Each row is a point. The ring and each string are closed loops that go straight from each point to the next, and from the last back to the first. Before rounding, they use only three directions, however many columns there are. How many times does the string pass through the ring? Passing back the other way cancels.

Ring (10 x 3):
[[ 50  -3   4]
 [ 28  34   1]
 [ -7  47  -7]
 [-42  36 -16]
 [-61  13 -21]
 [-63 -24 -23]
 [-45 -54 -21]
 [ -6 -69 -14]
 [ 24 -60  -7]
 [ 44 -40  -1]]
String, 14 rows:
[[-64  -4  17]
 [-60  -4  24]
 [-85  11   0]
 [-91  26 -30]
 [-47  21 -70]
 [-31   7 -26]
 [-36   4   7]
 [-63  19  16]
 [-77  30  -6]
 [-76  31 -46]
 [-86  26 -41]
 [-57  12 -57]
 [-29  -2 -37]
 [-39  -6  -1]]
Times through: 2

Ring:
[[ 53  16 -21  -6  -5  19]
 [ 26  56  -7   9  11  22]
 [-26  28  18   9  11  12]
 [-45 -11  21   1   1   4]
 [-36 -69  12 -16 -19  -3]
 [  2 -78   0 -23 -27   0]
 [ 50 -24 -18 -15 -17  13]]
String (20 x 6):
[[ 18 -10  -1  -7  -8  12]
 [ 59 -16  26  -4 -14  18]
 [ 87 -22   0 -12 -21  19]
 [ 71 -25 -28 -18 -21  15]
 [ 41 -21 -57 -23 -17  10]
 [ 15 -14 -38 -16 -10   9]
 [ 14 -11 -48 -17 -10   8]
 [ 28  -7 -61 -20 -11  10]
 [ 83  -1 -30 -14 -15  20]
 [ 89  10 -25 -10 -12  23]
 [ 75  25 -51 -11  -7  21]
 [ 31  19 -54 -11  -3  15]
 [ 38  27 -51  -9  -1  17]
 [  4  10 -47 -11  -2  10]
 [ 28   1   4  -3  -6  15]
 [ 63  16  10   1  -5  22]
 [ 82  29  -6   0  -4  25]
 [ 89  37 -39  -6  -4  26]
 [ 30  15 -61 -14  -4  13]
 [ 16  -2 -30 -11  -6  11]]
Times through: 2
String (21 x 6):
[[ 71  33  12   5  -1  26]
 [ 73  49 -13   4   3  27]
 [ 79  44   8   7   1  28]
 [ 50  16  20   4  -3  21]
 [ 19  13 -13  -3  -1  14]
 [ 12  37 -48  -5   6  15]
 [  4  46 -59  -5   9  14]
 [ -1  10 -26  -6   0  11]
 [ 31  21  16   5   1  19]
 [ 51  44  35  14   6  26]
 [ 57  86  24  22  18  32]
 [ 43  54  24  15  10  25]
 [ 21   8  15   2  -2  15]
 [ 10  23 -11   0   3  15]
 [ 10  57 -39   2  13  18]
 [ 40  95 -35  12  21  27]
 [ 73  87   4  17  15  33]
 [ 52  72 -27   7  12  26]
 [ 13  42 -57  -6   7  15]
 [  3   5 -25  -7  -2  10]
 [ 44   9  20   2  -4  19]]
Times through: 0

Ring (6 x 9):
[[ 39  58  -1 -17  34  15  45  -5 -34]
 [-25  73  25 -10  21  23  22   5  -7]
 [-68  38  39  13  16   3  -1  -4  15]
 [-57 -33  12  39  23 -33  -7 -28  12]
 [  9 -35 -18  26  35 -32  19 -33 -17]
 [ 48   5 -17   1  40 -13  41 -23 -36]]
String, 15 rows:
[[ 95  56 -35 -28  44  16  68  -9 -60]
 [ 63  65 -68 -23  37  28  60  -3 -53]
 [ 29  37 -28  -6  33   8  40 -10 -32]
 [ 59  46 -67 -15  37  18  55  -9 -49]
 [ 87  16 -49 -10  46  -4  59 -21 -56]
 [ 59 -17   3   7  44 -29  39 -31 -36]
 [ 23 -24  42  17  38 -37  21 -31 -16]
 [ -4   4  14  12  31 -15  19 -20 -11]
 [ 18 -28  22  20  38 -36  21 -32 -16]
 [ 49 -47 -22  22  44 -41  32 -40 -33]
 [ 54 -19 -69  11  42 -18  42 -31 -42]
 [ 46   6 -65   3  38  -5  43 -22 -41]
 [ 22  23 -41   1  33   3  36 -15 -30]
 [ 65  32 -54 -11  40   7  54 -15 -49]
 [ 80  37 -24 -18  43   4  58 -14 -52]]
Times through: 0
String (13 x 9):
[[ 23 -25 -65  20  36 -20  30 -30 -30]
 [  0  -8 -25  18  31 -16  21 -24 -17]
 [ -2 -25  41  22  34 -36  12 -29  -6]
 [ 14 -53  45  30  39 -53  13 -40 -10]
 [ 47 -42 -65  21  42 -31  35 -38 -38]
 [ 53 -12 -61   8  41 -15  42 -28 -42]
 [ 72 -20   6   5  47 -32  43 -33 -40]
 [ 35  -5  36   7  39 -26  30 -25 -23]
 [ 11  22 -13   3  31  -2  29 -14 -22]
 [ 40  34 -57  -6  35  10  45 -12 -40]
 [ 89   9 -55  -8  46  -7  59 -24 -57]
 [ 72 -26 -15   8  47 -32  43 -35 -42]
 [ 62 -38 -64  16  45 -30  41 -37 -44]]
Times through: 0

Ring:
[[ 30 -18 -36  15 -10 -10   7   3  -7  23  28   9]
 [ 30  20 -17  26   6   3 -14 -13  -1  13   8  -7]
 [ -5  31  -9  17  15  11 -27 -18  -4  -6   0  -5]
 [-47  19 -13   0  16  11 -29 -14 -11 -23   1   8]
 [-59  -6  -9 -16  10   9 -13   0 -17 -23  13  22]
 [-40 -22  -7 -17   2   6   2  10 -18 -11  23  27]
 [  7 -30 -27   0 -10  -6  12  11 -13  14  32  20]]
String (31 x 12):
[[ 31  -5 -67  29  -9 -18 -10 -11  -4  23  21  -2]
 [ 53   7 -49  37  -6 -12  -8 -13   0  30  17  -9]
 [ 71  22  -6  38   2   3  -5 -10   4  30  11 -14]
 [ 43  20  19  22   8  14  -3  -4  -1  16  10  -5]
 [ 12   8  -6  13   5   6  -7  -4  -6   7  13   3]
 [ -2  -2 -47  14  -1  -7 -13  -9  -8   6  16   6]
 [ 27   5 -64  31  -5 -15 -16 -16  -3  19  16  -5]
 [ 41   9 -47  33  -3  -9 -12 -14  -1  23  15  -8]
 [ 59  14 -27  36  -2  -4  -7 -11   1  29  14 -11]
 [ 67  16   3  33   2   5   1  -6   2  29  14 -10]
 [ 23   8  10  12   6  11  -1  -1  -5  10  14   3]
 [  4  -3 -30  11   0  -3  -7  -4  -8   7  18   7]
 [ 22 -12 -58  20 -10 -15  -4  -5  -6  20  24   5]
 [ 38 -20 -65  24 -15 -20   2  -2  -6  30  29   4]
 [ 60 -24 -46  25 -17 -17  14   5  -4  39  33   4]
 [ 41  -9   2  13  -4   3  12   7  -6  23  24   7]
 [ 47 -21 -14  14 -11  -5  17  10  -7  30  31   9]
 [ 39 -32 -39  13 -17 -14  17  11  -9  31  36  13]
 [ 35 -20  -5   8  -7   0  16  11  -8  23  29  12]
 [ 15 -12  -9   6  -2   2   6   6  -9  12  23  11]
 [ -3  -8 -22   5   0   0  -4   0 -10   4  19  11]
 [  0  -5 -12   5   2   3  -3   1 -10   4  18  10]
 [ -3 -19 -48   7  -7 -11  -3   0 -11   9  25  13]
 [ 12 -31 -64  10 -16 -19   5   4 -11  20  33  15]
 [ 45 -40 -58  16 -22 -22  19  10  -9  37  40  13]
 [ 47 -20 -17  15 -10  -5  16   9  -6  30  30   8]
 [ 27  -5  -1  11   0   5   5   4  -7  16  20   7]
 [ 26  -3  -5  12   0   4   3   2  -6  15  19   6]
 [ 49  -2  -4  21  -3   2   7   2  -3  26  21   1]
 [  9   2  -6   9   4   6  -4  -1  -8   6  16   7]
 [ -6  -4 -34   8   0  -3  -9  -5  -9   3  17   9]]
Times through: 4
String:
[[-95 -17 -24 -30   9   6 -16   2 -23 -36  15  32]
 [-60 -11  17 -25  11  17  -4   9 -19 -25  16  28]
 [-36  -8  35 -20  12  22   3  12 -16 -16  16  24]
 [-24  -9   7 -10   6  11   0   7 -14  -8  18  19]
 [-28 -15 -41  -2  -2  -5  -8  -1 -14  -4  20  17]
 [-37 -28 -55  -7  -7 -11  -5   3 -17  -4  26  23]
 [-30 -34 -42 -10  -8  -9   4   9 -17   0  30  26]
 [-20 -16 -42   1  -3  -7  -6  -1 -13   0  22  16]
 [ -7  -9 -14   1   1   3  -1   3 -11   2  20  14]
 [ 10 -15   6  -1  -1   7  11  11 -11   9  24  16]
 [ 26 -32  -8   1 -11  -2  22  17 -11  22  34  19]
 [ 27 -45 -55   8 -21 -20  19  13 -12  30  41  19]
 [ 17 -32 -63  11 -17 -20   7   4 -10  23  33  14]
 [ 14 -23 -59  13 -13 -17   1   0  -9  19  29  11]
 [ 37 -26 -70  22 -18 -23   5   0  -7  31  32   7]
 [ 57 -13 -41  28 -12 -13   7   0  -3  35  27   0]
 [ 58   7  10  24   1   7   7   1  -1  27  18  -3]
 [ 24   7   3  14   5   8  -2  -2  -5  11  14   2]
 [ -6  -3 -38  10   0  -4 -11  -6  -9   4  17   8]
 [  4  -1 -61  20  -4 -12 -16 -12  -7  10  16   2]
 [ 31  19 -40  32   2  -5 -19 -18   0  16   9 -10]
 [  4  10 -47  21   2  -6 -20 -15  -5   6  11  -1]
 [ -8   4 -36  12   3  -2 -16 -10  -8   1  13   5]
 [  4  15   6  10  10  12 -11  -6  -6   0   8   2]
 [ 13  41  25  20  21  22 -22 -16  -1  -4  -4  -9]
 [ -1  29  15  12  17  18 -19 -12  -5  -6   1  -2]
 [-11   9 -11   6   8   7 -14  -7  -9  -4  10   6]
 [-30   5 -46   7   5  -3 -23 -13 -10  -8  10   8]
 [-55  22 -44   6  14   2 -39 -23 -10 -24  -1   4]
 [-73  35 -16  -2  25  15 -45 -24 -11 -38  -9   5]
 [-67  31   9  -8  26  22 -35 -16 -12 -36  -6   8]
 [-36  18  21  -6  19  21 -17  -5 -11 -20   3  10]
 [-19   2  -9   1   7   7 -11  -3 -11  -6  13  11]
 [-33  -5 -35  -1   3  -1 -15  -5 -13  -9  15  14]
 [-65  -9 -36 -13   6   1 -19  -4 -17 -23  14  22]]
Times through: 2
